Each row is a point. Two turns around zero, p and q, are shown by what they do to some points. Write where each new point lands after one turn and then the other. Backwards means that the second turn is done in reverse. Each puzzle has new turns, and all numbers are rounded.

Turn p:
[-1 26] -> [13 23]
[-23 -33] -> [-37 -16]
[24  7] -> [24 -7]
Turn q:
[-22 -10] -> [-24   1]
[-2 17] -> [ 6 16]
[-24   7] -> [-18  17]
[ 48 -15] -> [ 35 -36]
Where do these land?
q, then p: [  3 -22] -> [-18 -14]
q, then p: [ 27 -23] -> [ -6 -35]
p, then q backwards: [-6 24] -> [-4 24]
q, then p: [-40  26] -> [ 2 48]
q, then p: [17 -5] -> [  4 -17]

Turn p:
[ 30 -19  30] -> [-31  -2  35]
[  1 -24  15] -> [-13  19  16]
[-14  22 -40] -> [ 19 -11 -42]
[-16  21  -6] -> [24 -7 -9]
Turn q:
[-36  12 -27] -> [-15 -23  38]
[-32  11  14] -> [-26  14  22]
[ 21   5 -39] -> [ 15 -41  -9]
[ 29 -28  16] -> [ 30  21 -24]
[ 22 -12  23] -> [ 11  22 -24]
[-3 13 13] -> [-17   7  -5]
Where do these land?
p, then q: [ 25 -13 -13] -> [-2  0 31]
q, then p: [21 23 40] -> [ 29  -6 -41]
q, then p: [-39  -9   0] -> [16 -1 36]
p, then q: [ -7  -1 -28] -> [  6 -27   7]

Turn p:
[ 24 -41 -11  -6] -> [-17 -25  29 -26]
[ 4 32 23 11] -> [  1  10 -40   4]
[-19  35  21 -16] -> [  7   4 -29  37]
[ 24   4 -19  -9] -> [ 17 -22   1 -15]
[-32 -30 -15  19] -> [-7 31 39 -1]
Turn q:
[  4   8  30 -40] -> [-21   4 -44  15]
[30 -7 24  0] -> [ 10  29 -23  -6]
[ -2 -63  -2  34] -> [69  0 14 10]
[-15   6 -24  30] -> [  6 -15  35 -16]
[ -2  14 -22   0] -> [-16  -2  20   0]
[-21  36  -5  -3] -> [-32 -22   5 -15]
[  7   6  -1 -20] -> [-16   7  -7  12]
Where do these land?
q, then p backwards: [ -3 -21  -7 -15] -> [-17  11   1 -18]
q, then p: [ 26  16 -20  -3] -> [  4  15 -22  25]
p, then q: [ 8 -6 26 -8] -> [ 10 -23  13   8]
q, then p: [ 21 -18 -16   2] -> [  1   5 -31  -7]
p, then q: [ 21  27  27 -14] -> [13 -2 39 20]
q, then p backwards: [-19  -5  12 -20] -> [  8  13  16 -20]
q, then p: [-54   7 -23  58] -> [-68 -45  14   8]

Turn p:
[-16  20 -17   6] -> [-23  11  -4  18]
[-31  47 -10  -1] -> [-27   7 -21  45]
[ 26 -20  20 -24] -> [ 31 -27  14 -14]
[ 17 -53 -25   6] -> [ -8   1  32 -52]
[13  9  3 39] -> [13 40 -1  0]
[-8 -4 38 -9] -> [ 23 -17 -28  -3]
[  0   0  -9 -17] -> [ -8 -15   9   4]
Turn q:
[ 8 -1 -4 31] -> [-27   6  12  12]
[18 16 21 25] -> [-4 17 32 18]
[-41 -36  15 -45] -> [ 41 -24 -54  11]
[ 29   8 -15   4] -> [-14  21  11 -19]
[-14  13 -16 -15] -> [  5 -20  -1 -20]
Where do these land?
p, then q: [ 14  18 -20  10] -> [ 4 -6 26 17]
p, then q: [ 19 -43   4 -24] -> [ 32  27 -33   2]
q, then p: [27  7 18 -9] -> [20  4  3 28]
p, then q: [-50  11  -7  42] -> [-15 -53  15 -34]
q, then p: [-10   8   5 -19] -> [12 -6 18 -7]
